Each row of a before or after table is a point. The points were changed in one or more steps. Then noise was added and the rows were shuffled. The steps act on columns, c1 being the first. Name the steps. A step turns or swaps two columns, mirrors them in a line or flattens them onto one, adds a multiple of one to another, or multiplies or shifts one. Angles are multiples of 10 degrees, from the lower column toward the higher: turns from -170 to 170, lines from 10 to 170 but not 90. Use the fewest steps. Two steps may share a column if one is a turn and the other turns, adds or multiplies; they go together, in the order done. Otherwise the lowest column goes first.
In the rows, 128 means zero.

Before (12 x 2):
[[118 157]
 [110  90]
 [124 112]
 [128 129]
 [161 108]
 [122  89]
 [110  83]
 [115 192]
 [168 179]
 [115 142]
 [111  82]
 [119  79]]
After:
[[111 126]
 [143  88]
 [164 143]
 [153  99]
 [153  89]
 [ 99 141]
 [ 68 156]
 [151  86]
 [116 193]
 [160  85]
 [127 126]
 [137 114]]
Steps: turn c1 and c2 by 50 degrees

Before, 8 rows:
[[146 149 114  86 151 107]
 [103 111  91 122 149  98]
 [109 158 114 130 151 107]
 [ 82 107 120 173 114  45]
 [ 93 127 120 141 122 123]
 [147 163  85 108 127 141]
 [165 108  92 143 187 105]
 [158 136 118 107 148 126]]
After, 8 rows:
[[178 115 125  98 129 125]
 [174 110 112  81 114 112]
 [227  74 111 111 123 146]
 [146 103 156 112 134  95]
 [147 104 103 117 140 103]
 [202 101 160 100 172  88]
 [107 119 132 142 130 125]
 [ 84 127 150 172 120  41]]
Steps: turn c2 and c3 by -110 degrees; add -1.5 times c2 to c1; turn c4 and c5 by 40 degrees; turn c5 and c6 by -20 degrees

Before:
[[124 144 120 107 115 100 103  91 139 110 112 153]
 [140 147 169 103 109 116  59 172 129 103 144 129]
 [135 103  82 108 174 140 112  98  81 137  96 105]
 [ 69 140 170 121 117 118 111 119 156 124 156  99]
 [100  89 140 149 146 128 117 122 165 127 101 180]
 [152 152  94 164 176 147 145 114 103 148 104 111]
 [ 92 173  95 118 188 116 127  92  85 170 159 103]
 [158 111 118  99 113 177 123  84  93 128 116 176]
 [151 154 134  73 112 140 141 165 100 160 148 104]
 [157 114 107 132 164 111 134  93 127 124 155 116]
 [108 108 114 144 126 158  93 169 171 177 135  99]
 [ 79 152  98 122 196 122  96 112 155  93 127 118]]
After, 12 rows:
[[ 91 173  48 149  65 138 105 109 114 148 164 105]
 [158 112 103 178 105 165 122 112 147 131 106 175]
 [138 147 226 121 136 127 105 176 148 159 139 124]
 [124 139 112 161 145 108 121 119 127 134 116 153]
 [137 103  17 170  65 124 115 117  98 136 110 110]
 [ 71 142 238 138 157 119 120 125 135 134 150  95]
 [155 153  46 110  81 158 131  92  92 123 130 108]
 [106 110  94  85 164 141  76 153 120 161 144 100]
 [ 76 157  60 146 118 135 129 119  64 132 168 117]
 [157 118  73 149 109 104 136  98 115 113 169 111]
 [100  87 159 112 152 110 118 106  88 132 119 177]
 [150 152 145 145 114 157 122 189 162 136 131 105]]
Steps: add 0.5 times c2 to c6; multiply c3 by 2.5; mirror c4 and c8 in the line at 110 degrees; turn c5 and c9 by -120 degrees; turn c9 and c11 by -30 degrees; flatten c7 and c10 onto the line at 140 degrees

Before:
[[122 117 139 146 133 115 126 134 134 111  99 156 134 149 114 111 124 118
  101 147]
 [114  97 166 113 140 135 131 152 138 104 113 144 141 170 113 123  79 103
  140 109]
 [109 139 127 113 112 161 143 115 150 103 124 165 148 155 146 186 118 131
  125 126]
 [127 103 130 118 133 108 116 135 117 116 135 123  89 127 127 132 136  95
  116 143]
 [122 133 141 147 102 120 120 102 104 145 119 120 133 158 130 131 116 125
  139 126]
 [149 146 145 123 101 115 103 118 116 135 196 146 117 105 150 132 126 132
  124 117]
 [143 138 141 133 118 148  96 130 147 138 141 134  80 111 102 122  98 108
  123 154]
 [104 124 134 110  96 181 129 144 160 114 146 116 135 137 160 113  96 149
  128 143]
 [108 113 119  90 142 120 118 137 148 137 121 107 104 127 115 173 124 139
  108 150]
 [133 100 149 115 126 132 122 149 143 112  70 113 125 154 142 134 118 147
  174 120]]
After:
[[107 144 127 149 111 145 144 116 115  43 124 165 148 245 118 148 120  70
  124 154]
 [147 152 146 116 101 128 100 117 123  76 197 147 117  49 115 130 125  72
  126 121]
 [104 135 136 160  94 168 131 145 112  54 148 116 135 231  97 118  96  87
  126 134]
 [128 104 130 117 131 111 117 133 115  56 137 124  88  98 119 126 138  34
  116 142]
 [141 127 140 149 116 154  95 127 133  78 141 133  79 114 157 121  99  48
  126 146]
 [113  92 165 136 139 113 130 148 114  43 111 142 141 250 134 128  79  43
  140 110]
 [132 108 148 142 126 118 123 151 115  52  71 113 126 200 105 130 118  90
  175 123]
 [122 132 141 105 104 106 119 103 148  86 118 121 135 195 129 131 116  63
  137 126]
 [110 110 122 149 142 120 116 136  90  78 121 107 103 112 135 138 123  76
  109 171]
 [121 115 139 133 133 107 125 133 143  50  99 155 134 164 137 116 124  59
  101 138]]
Steps: mirror c2 and c15 in the line at 10 degrees; swap c4 and c9; turn c6 and c14 by 30 degrees; multiply c14 by 3; shift c10 by -60; turn c16 and c20 by 30 degrees; multiply c16 by 0.4; shift c18 by -60
